Every row gives one point. Examples show where two turns around zero, p and q, send a point. Where does a point land after both, in the order given? Backwards means that the second turn is done in reverse. Each puzzle has new turns, and all numbers are rounded.

Turn p:
[-0.9  2.4  0.3] -> [-0.3  1.5 -2.1]
[-0.1 -1.7  3.1] -> [ 3.0 -1.8 -0.3]
[-1.1  0.6 -5.1] -> [-3.3  3.3  2.4]
[ 2.2 -1.3  1.7] -> [ 0.6 -3.0 -0.1]
Turn q:
[ 2.0 -1.0 -0.1] -> [-0.7  1.8  1.2]
[ 4.0 -2.8  1.1] -> [-0.2  4.6  2.0]
[-1.6  1.6 -1.4] -> [-0.8 -2.5 -0.6]
[0.2 2.6 2.2] -> [ 2.5 -1.5  1.7]
[-5.6 -0.1 -1.3] -> [-0.2 -3.0 -4.9]
[ 1.0 -0.3 -0.5] -> [-0.7  0.6  0.6]
Where do these land?
q, then p backwards: [ 0.9  1.4 -1.4] -> [ 1.5 -1.0 -1.3]
p, then q: [-2.5 -1.8  0.7] -> [0.9 0.7 2.9]
q, then p: [-0.5  2.6  0.1] -> [ 1.4 -1.8  1.4]
q, then p backwards: [ 4.2 -3.6  2.7] -> [-5.6  0.1 -2.6]
q, then p: [-2.1  1.4 -2.1] -> [1.1 0.7 3.0]

Turn p:
[-1.0 -0.1 -2.4  1.1] -> [-1.7 -1.6  0.8 -1.3]
[ 2.6  2.5  2.5 -3.1] -> [1.9 4.6 1.0 1.6]
[-0.5  2.5 -0.8  3.2] -> [ 1.4 -1.5  2.2 -2.9]
[ 0.1 -3.1  1.6 -3.3] -> [-1.0  1.5 -3.2  3.1]
[ 0.1 -4.2  0.3  0.5] -> [-0.6 -2.5 -2.3  2.5]
[-3.0  1.2  1.7  2.8] -> [ 2.2 -1.4 -1.4 -3.5]
[ 1.6  1.1 -3.0 -1.2] -> [-2.2  0.8  2.9  0.5]
Turn q:
[-0.9  2.0  0.4  3.2] -> [-1.7 -2.5  2.2  1.0]
[-0.1 -4.8 -1.5 -0.8] -> [-1.2  2.0 -4.5  0.3]
[-1.9 -2.0 -1.7 -1.8] -> [-0.4  0.3 -2.9 -2.2]
[ 3.8  4.2  0.8 -0.4] -> [1.8 1.8 5.1 0.5]
[-0.9  0.6  2.1 -0.1] -> [ 1.5 -1.7  0.2  0.5]
Where do these land?
q, then p: [ 2.6  3.2  2.1 -0.4] -> [4.3 0.6 0.1 1.7]
q, then p backwards: [ 0.9 -1.1 -4.2 -2.5] -> [-3.2  2.7  0.2 -2.9]
p, then q: [-2.5 -2.9  1.6 -1.6] -> [-3.5  0.9 -0.1 -2.6]
q, then p: [-1.6  2.4  0.1  3.0] -> [ 0.6 -1.2 -3.9  0.6]
p, then q: [-2.4 -3.0 -0.2  0.9] -> [-2.3  1.0 -2.7 -1.5]
p, then q: [3.0 1.4 0.6 0.7] -> [1.1 0.0 1.5 2.9]

Turn p:
[ 0.9  2.6 -2.2 -0.6  2.1 -2.7] -> [ 4.5  0.2 -0.5 -0.7 -0.7  1.7]
[ 1.3 -0.5  0.6 -0.1 -0.1 -3.8] -> [2.3 1.3 2.2 1.9 1.0 0.7]
[-2.1 -1.2 -3.1  0.2 -1.6  1.3] -> [-1.8 -1.3 -0.4  0.7 -3.7  0.7]
[ 2.9  1.7  0.5  0.8 -0.6  3.0] -> [-1.8 -0.1 -0.4 -3.4  1.9  1.7]
[ 1.9 -1.1  0.4 -1.3  0.5  4.7] -> [-3.1  1.3 -0.1 -4.0 -0.2 -1.2]
[-4.7 -4.4  3.1  3.5  0.5 -2.3] -> [-0.7 -3.5  2.2  5.3  0.9 -4.7]
[-0.1  2.8  0.6 -2.5 -0.8 -0.3] -> [ 0.7  2.2 -2.8  0.2  0.7  1.2]
Turn q:
[-1.1  1.0  3.1 -2.2 -1.3  1.6] -> [-1.2 -0.2 -2.9  2.6 -0.9  1.8]
[ 0.7  1.0 -0.6  3.5 -2.3  0.9] -> [-0.3  4.2  1.1  0.0  1.0 -0.2]
[-0.9  1.9 -2.1 -2.0 -1.7  0.0] -> [ 1.1 -0.4  2.1  2.9 -0.6  1.2]
[ 2.7 -2.5  2.9 -3.8  3.3 -5.2] -> [ 4.2 -4.8 -3.9 -3.6 -2.4 -0.6]
[ 1.8  0.7 -1.4  2.3  1.9  1.8] -> [-0.9  1.2  1.0 -0.3  1.2 -3.6]
[ 0.1 -1.9 -2.5  2.9 -1.6  2.7] -> [-1.3  2.2  2.1 -0.4  4.1  0.0]
[-3.4 -0.2  0.6 -0.7  1.7 -1.7] -> [-1.7 -2.3  0.7 -1.3 -2.4  1.5]
Where do these land?
q, then p: [ 2.4 -0.2 -1.3  0.5  0.4  1.4] -> [ 2.9 -0.1  0.9  0.0  0.9 -0.3]
p, then q backwards: [-3.1  3.5 -3.3 -0.3 -1.7 -0.8] -> [-0.8  0.7  3.9 -3.9 -1.6 -1.3]
q, then p: [-3.3  1.3 -0.7  1.4  2.0  4.8] -> [ 0.5 -3.5 -2.1  4.1  0.1 -2.9]
p, then q backwards: [-2.3 -0.6 -1.6  2.3  3.4  0.6] -> [ 1.1  0.1 -0.5 -2.4  3.8 -1.9]
q, then p: [ 0.5  0.6  1.5 -4.0  0.2 -2.3] -> [-2.5  0.2  3.4 -0.9 -1.4  1.9]
p, then q: [ 2.7 -1.2  3.9 -2.4 -1.9 -2.7] -> [-2.3  1.5 -0.6  0.4 -4.4 -3.6]
p, then q: [ 0.4  0.4  0.5  3.1  0.7 -0.4] -> [-0.5 -1.6 -1.6 -1.8  1.3 -0.5]
q, then p: [ 2.6 -3.9  1.0 -0.8 -3.0 -0.7] -> [ 1.5  0.9  0.5 -5.2 -1.6 -0.1]
